Each row of a before or after table is a point. One or more steps were done to the points. Then noise was added and the rows were shuffled. The steps act on columns, c1 being the first. Write out the steps. A step turns or swaps two columns, mirrors them in a line or flattens them onto one, adds a multiple of one to another, or multiplies or shifts one. Angles are multiples of 10 degrees, from the lower column toward the higher: turns from -170 to 170, lines from 10 to 170 but not 90. Use the fewest steps. Two steps may share a column if one is a turn and the other turns, adds or multiplies; they go together, in the order done. Otherwise the lowest column goes first.

Before:
array([[-25, -16,  84],
       [  8,  29,  31],
       [  2,  12,   2],
       [ 50,  18, -25],
       [-25,  50, -20],
       [  1,  47, -15],
       [ 38,   1,   0],
       [ -9,  -4,  -7],
       [ 11,  38, -13],
       [-36,  33, -13],
       [ 56,   5,   8]])
After:
array([[ 79, -15,  37],
       [-27,  51,  23],
       [-14,  45,  -6],
       [  6,   0, -37],
       [ 18,   1, -53],
       [-16,  21, -54],
       [ -9,  -6,   6],
       [-19,  33,  35],
       [-13,  37, -12],
       [ 33,  27,  -2],
       [  5,  12,  -1]])
Steps: turn c1 and c3 by -80 degrees

Before, 8 rows:
array([[-39, -28,   8, -34],
       [ 18, -35,  18,  53],
       [-30,  25,  44, -53],
       [-30,  47, -38, -39],
       [ -6,  33,  13,  16],
       [ 31,   1, -26,  20],
       [ 28, -61,  -9,   7],
       [  2,  42, -28,  33]])
After, 8 rows:
array([[-27,  20,   2,  44],
       [ 46, -13,  58, -36],
       [ 31,  17,  11, -13],
       [ 10,   2,  14, -36],
       [ 20,  12,  54,  -1],
       [-19, -11,  45,  45],
       [-38,   9,  84,  44],
       [ -4, -23,  33, -27]])
Steps: turn c1 and c4 by -110 degrees; multiply c2 by 0.4; shift c3 by 40

Before (9 x 6):
array([[ 14, -34,  48, -46, -39, -27],
       [-19,   7, -23,  38,  55, -32],
       [ 19,  29,   4, -13, -16,  -3],
       [ 26,  30,  40,  11, -17,   8],
       [-17,  19, -20, -22, -53, -10],
       [-34,  27,  16,  17,  54,  -9],
       [-31,   4, -22,  35,  62,  28],
       [ 32,  17, -19, -32, -10,   9],
       [ 23,   9,  31, -72,   8,  -3]])
After, 9 rows:
array([[ 14,  29, -44,   0,  59,  29],
       [ 39,  22,  -5,  24,  53,  -9],
       [  5, -37,  20, -35,  -9,   8],
       [ -2, -24,  77, -11,  10,  -5],
       [ 19, -36,  10,  45, -19,   7],
       [ 14,  17, -45,  -2,  53, -31],
       [ 26,  12,   7, -27, -55,  -8],
       [-34,  -1,  62,  19, -39, -27],
       [ 18, -27,  13,  -3, -15,  -1]])
Steps: turn c1 and c2 by -110 degrees; turn c3 and c4 by 60 degrees

Before:
array([[ -1, -10,  13,  49,  26,  20, -20,  36],
       [ 24, -18,  -1,  15, -18,  -6, -27,  42],
       [ 22, -19,  12, -16,  38,  29,  -3, -68],
       [ 27,  47, -17, -10,  93,  22,  -2, -35],
       [ 33, -15,  19, -21, -14, -30,  19,  -1],
       [ 20,  15,  21, -22,  13, -82,  -3,  -3],
       [  0,   5,   7, -17,  73,  23,   2,  42],
       [ 24,  12,  11,  51,  14,  32,  37,  29],
       [-28, -23, -16, -23,  -7,   1,  37,  26],
       [-26,   7,  15, -28,  17,  39, -21,  22]])
After:
array([[  0,  -1,  24,  13,  72,  23,  -6,  41],
       [ 28, -25,  58,  17,  94,  21, -38,  -8],
       [ 18,  -8, -22,  11,  14, -82, -10,  17],
       [  1, -14,  17, -51,  25,  18,  17,  36],
       [ 24,   8,   5,  12,  38,  31,  22, -46],
       [ 25, -14,   0, -13, -16,  -9,  30,  66],
       [-28, -22, -13,  23,  20,  38,   7,  -6],
       [ 24,  27,  15, -51,  16,  34, -29,  52],
       [-27,  44,   3,  25,  -6,   0,   2,  -3],
       [ 34,  24, -32,  14, -13, -31,   1,  33]])
Steps: add 1 times c1 to c8; turn c2 and c7 by -120 degrees; turn c3 and c4 by -160 degrees; add 0.5 times c5 to c3

Before, 12 rows:
array([[-20,  10,  28, -62,  40, -46,   0,  12,  58],
       [-48, -12,  30, -73,  -2, -67,  29,  -9,  39],
       [-34,  23, -24,  -9,  40,  -9,  18,   7, -24],
       [ 14,  -7, -32,  40,  31, -23,  27, -11,  17],
       [-16,  10,  14,  -8,   1, -15, -12,   9, -42],
       [ 17, -12, -28,  41,  19,  15,  26,  20,  43],
       [ 35,  18, -55,  18,   9, -25,   1,  12,  43],
       [-17,  -6, -57,  -4,   7,  20,   2, -14,  17],
       [-40,  37,  17, -68,  13, -32,  39, -49,  41],
       [-17,  35,   0,  49,  -9,  17,  36,   0,   9],
       [ 41,   1, -15,  31,  28,  11,  16, -29,  45],
       [ 29,  -9,  -3, -23,  -2,  -5,  58,  35,  13]])
After:
array([[-14, -12,  15,  -6,  11,  -3, -16,  -3, -40],
       [  4,  37, -14,  28,  -5,  31,  32,  -4,  50],
       [-32, -16,   1,  49, -14,  -3,  26,  24,  12],
       [ 11,  23,  -7, -24,   3,  -5,   8,  69,  16],
       [ -6, -17,  26, -65,  52,  28, -11,   6,  65],
       [  6,  13, -32,  46,  23,  30,  24,  15,  18],
       [-17,  30, -53,  20,  23,   6,  -9,  13,  49],
       [  8, -47,  30, -75,  65, -17,  31,  24,  37],
       [  6,  17, -25,  42, -12,  22,   1,  36,  46],
       [-21, -34, -25, -11,  16,  38,   1,  17, -25],
       [-36, -39,  18, -69,  34,  10,  58,  -1,  40],
       [  5, -15, -55,  -1, -16,  17,  13, -10,  19]])
Steps: turn c1 and c2 by 90 degrees; turn c5 and c6 by 80 degrees; turn c7 and c8 by 50 degrees

Before, 11 rows:
array([[-56,  33,  26, -15,  25,   1,  14,  -2, -44,  17,  35],
       [ -1,  17,  30,   5,  40,  -3,  -3,   2, -22,  23, -27],
       [-19, -19,  35,  18,  15,  36,   9,  -6,  27,  21, -29],
       [-33,  22,  10, -58,  38, -17,  26,  14,  -5,  20,  18],
       [-24,  19,  10,   2,  19,  -4,  -3, -16,  21, -22,  -9],
       [ 15,  12, -11,  -5, -59,  -3, -25, -25,  62,  37, -28],
       [  3,  44,  13, -32,  27,  20,  44,  -9, -17,   4,  17],
       [ 24, -29,  23, -10, -50, -25, -21, -45,  49,  17,  -7],
       [-10,  19,  42,  14,  36,  12, -19,  -4,  29,  23,  23],
       [-12,   9,   9, -43,  17,  16, -12,  23, -30,  -3,  23],
       [-21,  33,  34, -27,  14, -13,  34,  56, -35,  -5,  25]])
After:
array([[ -56,   47,   -3,    0,   36,    1,  -87,    4,  -44,   16,   35],
       [  -1,   14,    2,    0,   50,   -5,  -49,   -3,  -22,   23,  -27],
       [ -34,   47,   10,    0,   35,  -17,  -53,  -19,   -5,   19,   19],
       [  16,  -11,  -18,   -1,  -51,   -4,  -42,   34,   63,   37,  -28],
       [ -12,   -2,   -4,   -1,   19,   16,  -29,  -22,  -28,   -2,   24],
       [  24,  -50,  -32,   -1,  -23,  -25,   74,   59,   49,   16,   -8],
       [  -9,    1,   -8,    0,   55,   12,  -60,    7,   28,   22,   23],
       [   3,   86,   10,    0,   29,   20, -109,    6,  -16,    4,   17],
       [ -24,   17,    9,   -1,   22,   -4,  -55,   14,   22,  -22,   -9],
       [ -22,   66,  -36,    0,   33,  -12,  -81,  -48,  -36,   -5,   25],
       [ -19,  -12,  -14,    1,   34,   37,   57,   11,   26,   21,  -29]])
Steps: multiply c2 by 3; turn c2 and c7 by -70 degrees; turn c3 and c5 by 40 degrees; turn c3 and c8 by 160 degrees; multiply c4 by 0

Before, 9 rows:
array([[ 13, -13, -27,  38,  22, -37, -19,  18,   1,  48,  50,   7],
       [-37, -27, -10,  -6, -59,  24, -74,  16,  -8,  -1,  -8,   7],
       [ -9, -78,  24, -20, -31,  -7, -16,   0,   9, -12, -34,  37],
       [-30,   8,  -2, -21,  21, -17,  -3, -42,   9,  27,  52,  -8],
       [ 30,  -6,  36,  24,  21, -16, -12, -13,  23,  23, -40, -26],
       [  3,  18,  42, -19, -21, -20,  44, -11,  28, -89, -23,  45],
       [ 16, -18,  -5, -45, -35,  18,  59,  32, -41,  20, -21,   8],
       [ -9, -26,  -5, -14,  30, -17, -16,  26,  -3,  12,  -5,  39],
       [-60,  16,  -9,   9, -11, -56,  21,  -5, -37, -37, -60, -73]])
After, 9 rows:
array([[ -3,  18,  35,  20, -21, -19,  49,   0,  28,   1,  44, -27],
       [ 29,   5,  38, -19,  23, -13,  -5,  21,  23,  -2, -33, -34],
       [-63,  -4, -10,  -9, -11, -52,  21,   7, -35,   5, -84, -47],
       [-23, -38,   3,   0, -62,  26, -73, -17, -10,   2,   6,  -8],
       [ 19, -76,  26,  18, -30,  -5, -14,  -7,   9,   1,  31, -41],
       [ 18,  -5, -22, -44,  21, -35, -23,  -2,  -1,   1,  15,  47],
       [-31,  -2,   1,  33,  19, -15,  -3,  31,   9,   1,   2,  54],
       [ 24, -11, -14,  32, -37,  19,  54, -45, -41,  -3,   3, -22],
       [  2, -26,  -5,   6,  27, -18, -14, -27,  -4,   0,  38, -14]])
Steps: turn c1 and c2 by 20 degrees; turn c3 and c7 by 10 degrees; turn c4 and c8 by 160 degrees; multiply c10 by 0; mirror c11 and c12 in the line at 40 degrees
